Each row of a before or after table is a point. One or more steps were done to the points. Then noise was added and the rows were shuffled. The steps act on columns, c1 being the first. Name the steps. A step turns or swaps two columns, mirrors them in a line or flattens them onto one, adds a multiple of one to another, or multiplies or shifts one. Angles are multiples of 10 degrees, from the lower column toward the higher: turns from -170 to 170, lines from 10 to 170 but not 90. Use the fewest steps. Two steps may share a column if one is a turn and the other turns, adds or multiplies; they go together, in the order done. Otherwise the lowest column goes first.
In the rows, 128 means zero.

Before (12 x 2):
[[ 87 157]
 [ 77 138]
 [ 75 167]
 [178 155]
 [ 82 159]
 [159  21]
 [176 141]
 [115  79]
 [103 153]
 [144 157]
 [107 168]
 [159 168]]
After (12 x 2):
[[164  85]
 [172 105]
 [160 117]
 [128 179]
 [149 175]
 [156 187]
 [ 28  79]
 [163 155]
 [151 180]
 [149 156]
 [ 78 133]
 [149  82]]
Steps: turn c1 and c2 by -80 degrees

Before (9 x 6):
[[171 127 138 228 132 100]
 [142 178 197  81  69 165]
 [150 159 121 210  90 181]
 [140 165 109 149  86 148]
 [100 179 146  49 139 195]
 [142 114 155 198 143 145]
 [ 61 149 170  10 101 128]
 [104  72 158 126 101 142]
 [183  90 120 122 138 138]]
After (9 x 6):
[[135  96 121 144 138 135]
 [121 126 138 245 133 100]
 [ 87 180 194 103  69 161]
 [ 97 156 119 230  92 177]
 [ 48  80 160 146 104 140]
 [ 86 168 105 174  81 152]
 [ 52 179 147  75 140 190]
 [  9 149 168  33  99 124]
 [ 94 117 148 214 142 145]]
Steps: shift c1 by -50; shift c4 by 20

Before (14 x 11):
[[ 65 157 147 164 166 167 116 185 122 155 129]
 [113 172  70 134 157 111 121  99 174 127 115]
 [131 117 156 142 130 125 103 144  69  90 109]
 [131 130 154 231 108 136 203 124 148  87 107]
 [106 167  74  62 137 188 129  97 180  62  89]
 [135 114 175 115  81 111  93 172 103 193 184]
 [215 126  95 127 109 136 170 125 108   7 182]
 [ 90 161 155 185 100 105 129  97 157  83 195]
 [ 32 166 104 108 149 123 150 177 138 131  75]
 [137 111 159 121  74  92  49 159  79 135 189]
 [141 184 129  82 156  95  65 132 178  47 204]
 [149 220 158 165 104 120 155 105 106 190 111]
 [105 104 194 157  98  96 146  94 191 108 127]
 [128 145  99  86  44  91  44 177 173 143  66]]
After (14 x 11):
[[110 172  77 151 160 108 158 123 167 132 169]
 [151 220 154 152  99 117 151 155  96 186 165]
 [131 129 160 230 107 137 122 202 113  91 156]
 [107 167  72  86 138 201 162 133 200  65 138]
 [ 69 159 143 159 168 180  69 104 108 153 182]
 [130 112 154 121 133 122 115  97  67  84 160]
 [100 105 197 181  92  86 160 157 177 108 174]
 [139 182 126  93 156  85 137  63 189  43 246]
 [ 92 156 151 191 101  95 157 134 134  79 243]
 [124 143  94 108  41  79  98  36 184 146 115]
 [131 112 176 106  76 105  92  82 110 192 234]
 [ 34 164 106 109 147 123  73 144 143 133 126]
 [219 124  99 115 102 137 128 171 115   7 227]
 [137 109 158 110  75  86 109  42  82 140 240]]
Steps: turn c4 and c9 by -20 degrees; multiply c6 by 1.3; turn c7 and c8 by 100 degrees; shift c11 by 50

Before (14 x 18):
[[ 77 151  96 122  80 114 170 173 148 115 107 114 139 222 118 175 147 124]
 [153 249  75 136  99  50 133 201  82 176  91  80 118 137 153 119 179 201]
 [139 144  97  90  11 160 166 178  66 147 127 109  82 139  81 137  96 149]
 [173 188 132  70 124 103 136  98 154 109 113 153  96 103 114 127 116 165]
 [128 169  65 112  80  29 149  85  70  46  89 161 121 138 102 199 126 211]
 [ 97 150  42 156 151  84  57 223 157 175 151 101  99  68 107 188  91 144]
 [ 64 187  57 111 159 131 101 178 100 151 130  91 156 137 105 138  93 137]
 [168 149  40 158  70  98 138  56 192 139  62  69 112 199 147  96 186 182]
 [204 150  59  57  93 161 102 154 159  20  98 130 144  99 146 126 115 109]
 [126 231 118 123  47 124 108 148 143 166 144  61 162 161 125 172  94  47]
 [161 114 133 164 126 105 102 173  72  56  95 183  40 153 143 139  90  95]
 [167 210 128 110  44 120 123 176 126 141 189  83 135 146 104 129  32 149]
 [151  89  42 116 121 151 184 152 175 109 162  75 102 167 190 172 187  40]
 [157  94 128  91 167 158 165 148 113  85  57  85 120 195  80 156 130  81]]
After (14 x 18):
[[156 248  80 132 102  47 135 200  83 176 115  81 120 138 153 137 177 201]
 [157  94 127  92 169 157 163 147 114  86 119  80 123 196  80 193 131  86]
 [126 169  63 112  75  21 149  86  70  47 185 164 118 134 105 171 126 214]
 [162 115 134 161 126 107 105 172  72  58 141 183  39 154 142 142  91  95]
 [146  90  41 115 120 149 186 150 178 111 172  75 100 164 191 144 189  34]
 [ 78 153  93 121  80 117 165 167 151 116 160 111 139 224 116 175 145 125]
 [122 238 119 124  45 124 111 149 150 163 168  57 165 159 127 136  93  47]
 [172 191 129  72 125 103 134 100 150 109 113 151  97 103 113 154 117 158]
 [168 147  39 160  69 100 138  52 193 142  49  70 115 205 145 200 186 183]
 [167 209 126 107  44 117 125 178 128 141 162  82 130 143 110  79  34 150]
 [ 95 155  45 147 151  84  57 223 155 174 182  99  99  67 109 148  95 141]
 [138 144 100  86  15 161 163 180  66 145 153 109  77 140  76 103 100 153]
 [ 66 184  50 112 156 132 104 175 102 152 145  92 156 141 104 116  92 137]
 [205 155  65  59  94 161  99 155 160  20 101 134 137  98 141 164 113 110]]
Steps: add -0.5 times c9 to c11; turn c11 and c16 by -60 degrees
